Every row gives one point. Any point is a mix of the corners, with weights that add up to 1. It lies inside the corners' shape when no weight is negative. Is each point inside? If not, which corners have a negative weight?

Corners:
(1): [0.007, -0.012, -0.094]
(2): [-0.021, -0.024, 0.032]
(3): [0.027, 0.032, -0.019]
(4): [-0.021, 0.024, 0.001]
Points:
[0.021, 0.025, -0.024] => inside
[0.007, -0.006, -0.079] => inside
[-0.014, -0.007, 0.039] => outside (1)
[-0.024, -0.006, 0.013] => outside (3)

Corners:
(1): [0.037, 0.005, -0.021, 0.053, -0.038, -0.011, -0.002, -0.023]
(2): [0.044, 0.000, 0.003, 0.029, 0.017, -0.033, -0.017, 0.008]
(3): [-0.041, -0.006, 0.009, -0.033, 0.057, 0.037, 0.019, -0.027]
(4): [0.036, -0.032, -0.047, -0.052, -0.025, -0.035, -0.022, -0.060]
(5): [0.055, 0.010, -0.011, 0.043, 0.033, 0.032, 0.063, 0.049]
(6): [-0.070, -0.016, 0.008, -0.017, -0.016, 0.031, -0.012, 0.044]
(7): [0.024, 0.070, -0.020, 0.028, 0.025, -0.021, -0.013, 0.024]
(8): [-0.018, 0.022, 0.032, -0.044, 0.044, -0.006, 0.060, -0.003]
(9): [0.016, -0.067, -0.080, 0.028, -0.035, -0.049, -0.003, -0.039]
Points:
[0.035, 0.005, -0.009, 0.025, 0.021, 0.005, 0.026, 0.022] => inside
[-0.020, 0.007, 0.004, -0.020, 0.011, -0.009, 0.004, -0.014] => outside (5)
[0.019, -0.053, -0.034, -0.018, 0.007, -0.006, 0.004, -0.024] => outside (1, 7, 8)
[-0.011, 0.004, 0.001, -0.006, 0.001, 0.009, -0.003, 0.010] => outside (9)
[0.060, -0.023, -0.058, 0.046, -0.052, -0.030, -0.021, -0.016] => outside (3, 8)

Corners:
(1): [0.033, -0.027, -0.036, 0.046, -0.031, -0.012, -0.031, -0.039, -0.042, 0.066, 0.038, 0.013]
(2): [-0.002, -0.017, 0.012, 0.016, -0.001, -0.008, -0.003, 0.071, -0.005, 0.040, 0.028, -0.024]
(3): [0.001, -0.045, 0.065, -0.035, -0.051, 0.020, 0.011, 0.064, 0.008, 0.004, -0.031, -0.030]
(4): [-0.003, 0.069, 0.026, -0.007, 0.045, -0.005, 0.036, 0.002, -0.031, 0.019, -0.036, 0.006]
(5): [-0.015, 0.082, 0.012, 0.048, -0.011, 0.030, -0.012, -0.023, 0.042, -0.022, -0.036, -0.081]
(6): [-0.008, 0.015, 0.019, 0.027, 0.011, 0.015, -0.050, 0.024, 0.002, -0.027, 0.017, 0.025]
(7): [-0.022, -0.037, 0.025, -0.024, -0.011, -0.055, -0.067, 0.038, -0.030, -0.003, 0.044, -0.012]
(8): [0.009, 0.021, -0.023, 0.023, -0.011, -0.057, 0.034, 0.029, 0.009, 0.027, -0.048, 0.007]
(9): [-0.031, -0.004, 0.004, -0.033, -0.002, 0.027, -0.085, 0.071, -0.062, 0.067, -0.024, 0.027]
(10): [-0.037, -0.022, -0.022, 0.007, -0.032, -0.008, 0.012, -0.032, -0.028, 0.048, 0.058, 0.054]
(11): [0.005, 0.052, 0.063, 0.077, -0.068, -0.063, 0.028, 0.038, 0.012, -0.036, -0.025, -0.074]
(12): [-0.032, -0.040, -0.022, -0.061, 0.052, 0.020, 0.071, 0.057, -0.080, -0.031, 0.016, 0.053]
(13): [-0.044, -0.047, -0.004, 0.060, 0.024, -0.034, 0.044, -0.025, -0.014, -0.017, -0.009, 0.023]
Points:
[-0.009, 0.007, 0.003, -0.008, -0.008, -0.005, -0.009, 0.027, -0.032, 0.012, -0.002, 0.009] => outside (2, 13)
[-0.017, 0.023, -0.011, 0.034, 0.002, -0.029, -0.024, -0.030, -0.014, 0.051, 0.011, -0.003] => outside (3, 6, 11, 12)
[-0.011, -0.009, -0.002, -0.028, 0.031, 0.022, -0.047, 0.034, -0.040, 0.015, -0.025, 0.017] => outside (2, 10, 11)
[-0.012, -0.008, 0.009, -0.003, 0.000, -0.021, -0.012, 0.023, -0.028, 0.010, 0.009, 0.002] => inside
[-0.006, -0.009, -0.005, 0.001, 0.015, -0.004, -0.007, 0.007, -0.016, 0.018, 0.010, 0.020] => outside (9, 11)
[-0.009, 0.008, 0.029, -0.002, -0.015, -0.004, 0.008, 0.032, -0.021, 0.001, 0.000, -0.012] => outside (8, 13)
[0.001, 0.029, 0.017, 0.005, -0.014, -0.007, -0.009, 0.026, -0.019, 0.021, -0.004, -0.013] => outside (13)

Corners:
(1): [0.002, -0.047, 0.035, 0.050, -0.001, 0.025, 0.010, 0.064, 0.048, -0.030, -0.018, -0.055, 0.031, 0.032, 0.028, -0.026, 0.005, -0.026, -0.026, 0.031]
(2): [-0.012, 0.008, 0.030, 0.016, -0.040, -0.020, -0.007, 0.052, 0.000, -0.016, -0.063, 0.006, -0.002, 0.062, 0.037, -0.055, 0.028, 0.019, -0.064, 0.009]
(3): [-0.007, 0.008, 0.011, 0.032, 0.013, 0.020, 0.044, 0.020, 0.038, -0.013, -0.017, -0.052, -0.024, 0.029, 0.091, -0.042, 0.019, 0.038, -0.015, -0.013]
(4): [-0.021, -0.042, -0.067, 0.015, -0.054, 0.040, -0.039, -0.012, -0.090, 0.006, 0.032, 0.045, -0.001, -0.040, -0.056, 0.057, -0.009, -0.019, 0.002, -0.037]
(5): [-0.017, -0.022, -0.079, -0.051, -0.083, 0.007, -0.007, 0.026, -0.052, 0.034, 0.016, 0.004, 0.008, -0.063, -0.045, 0.019, -0.024, 0.008, 0.023, 0.016]
(6): [0.006, -0.008, 0.082, -0.021, 0.043, -0.005, 0.025, 0.051, 0.009, -0.019, 0.027, -0.018, -0.013, 0.110, 0.052, -0.060, 0.001, -0.008, -0.065, 0.023]
(7): [-0.022, -0.010, 0.050, 0.042, 0.042, 0.021, 0.042, 0.029, 0.056, -0.022, -0.067, -0.037, -0.018, 0.109, 0.021, 0.029, 0.051, 0.029, -0.020, 0.033]
(8): [0.027, -0.025, -0.083, -0.012, -0.099, 0.010, -0.028, -0.062, -0.068, 0.017, -0.035, 0.011, 0.059, -0.021, 0.009, 0.045, 0.025, -0.011, 0.000, 0.037]
(9): [0.004, -0.072, -0.044, -0.023, -0.119, -0.007, -0.033, 0.000, -0.046, 0.045, -0.026, 0.009, 0.002, -0.031, 0.023, 0.064, -0.011, -0.077, 0.053, 0.019]
(10): [0.013, 0.075, -0.041, -0.066, -0.016, -0.020, -0.011, 0.013, -0.026, -0.036, 0.038, -0.002, -0.022, -0.079, -0.039, -0.026, 0.027, -0.021, 0.030, -0.032]
(11): [0.033, -0.020, -0.055, 0.009, -0.038, -0.035, -0.004, 0.020, -0.022, 0.058, -0.009, -0.005, 0.016, -0.006, -0.022, 0.044, 0.015, 0.032, 0.001, -0.015]
(12): [-0.027, -0.035, 0.004, 0.047, 0.016, -0.025, 0.024, 0.027, 0.013, -0.035, 0.015, -0.049, -0.012, 0.034, 0.013, -0.016, 0.062, 0.018, -0.053, 0.028]
(13): [-0.055, 0.005, 0.091, 0.066, -0.015, 0.013, -0.022, 0.023, 0.026, 0.004, 0.031, 0.017, 0.012, 0.070, 0.036, -0.021, 0.027, 0.015, -0.035, -0.013]
(14): [0.010, 0.074, -0.005, -0.018, 0.011, -0.010, -0.009, -0.022, 0.041, -0.022, 0.033, -0.008, -0.078, -0.082, -0.029, -0.026, 0.023, -0.036, -0.032, -0.016]
(15): [0.027, 0.049, 0.019, -0.015, 0.015, -0.044, 0.004, 0.038, -0.019, -0.016, 0.025, 0.060, -0.059, -0.085, 0.009, -0.014, 0.050, 0.026, -0.032, 0.016]
(16): [0.021, -0.005, 0.026, 0.048, 0.002, 0.009, -0.001, -0.013, 0.007, 0.006, -0.022, -0.021, -0.028, 0.027, 0.022, -0.063, 0.037, -0.008, 0.003, 0.028]
(17): [-0.026, -0.044, 0.006, -0.015, -0.010, -0.067, 0.002, -0.033, -0.079, -0.024, -0.016, 0.019, 0.061, -0.035, -0.031, 0.018, 0.010, -0.021, -0.021, 0.016]
(18): [-0.009, 0.125, 0.020, -0.026, 0.020, 0.007, -0.043, 0.008, -0.034, -0.035, -0.003, -0.046, -0.051, -0.067, -0.024, 0.014, 0.010, -0.006, -0.007, 0.012]
(19): [-0.002, 0.014, 0.004, 0.036, 0.025, -0.019, 0.000, 0.009, 0.001, -0.030, 0.015, -0.001, -0.025, 0.032, 0.034, -0.015, -0.013, 0.016, -0.001, 0.029]
(20): [0.026, -0.025, -0.002, 0.024, -0.064, -0.040, 0.041, -0.038, -0.056, -0.010, 0.021, 0.000, -0.021, -0.029, -0.036, 0.037, -0.003, -0.028, 0.028, -0.003]
(21): [-0.013, 0.035, -0.046, 0.008, -0.033, -0.015, 0.015, -0.014, -0.072, 0.026, -0.014, 0.022, 0.043, 0.005, -0.022, 0.043, 0.013, -0.054, 0.001, 0.035]
Points:
[-0.006, -0.001, 0.005, 0.006, -0.015, -0.011, 0.002, 0.018, -0.009, -0.012, -0.006, -0.009, -0.006, 0.013, 0.009, -0.011, 0.024, -0.003, -0.020, 0.010] => inside
[-0.012, -0.010, -0.010, 0.013, -0.014, -0.001, -0.004, 0.010, -0.010, -0.006, -0.004, -0.017, 0.004, 0.015, 0.009, -0.001, 0.024, -0.002, -0.022, 0.013] => outside (15, 20)
[-0.005, 0.021, -0.019, 0.011, -0.023, -0.020, -0.002, -0.001, -0.031, -0.002, -0.012, 0.015, -0.007, -0.018, -0.008, 0.032, 0.027, -0.003, -0.009, 0.003] => outside (1, 5, 6, 16)
[-0.004, 0.005, -0.002, 0.002, -0.015, -0.013, 0.006, 0.012, -0.019, -0.011, 0.001, 0.000, -0.005, -0.012, 0.003, 0.009, 0.017, -0.003, -0.013, 0.007] => outside (16)
[-0.010, 0.004, 0.006, 0.013, -0.024, 0.003, -0.001, -0.003, -0.020, 0.011, -0.017, -0.004, -0.004, 0.032, 0.008, 0.011, 0.006, 0.002, -0.007, 0.007] => outside (1, 10, 12, 15)
[-0.002, -0.033, 0.002, 0.011, -0.024, 0.010, 0.009, 0.006, -0.001, 0.003, 0.007, -0.022, -0.001, 0.021, 0.009, -0.010, 0.018, -0.006, -0.007, -0.004] => outside (2, 15, 18, 19, 21)
[-0.002, -0.037, 0.006, 0.021, -0.021, -0.010, 0.008, -0.005, -0.012, 0.009, 0.003, 0.007, -0.009, 0.014, 0.013, 0.016, 0.018, 0.003, -0.003, 0.011] => outside (1, 2, 10, 18, 21)
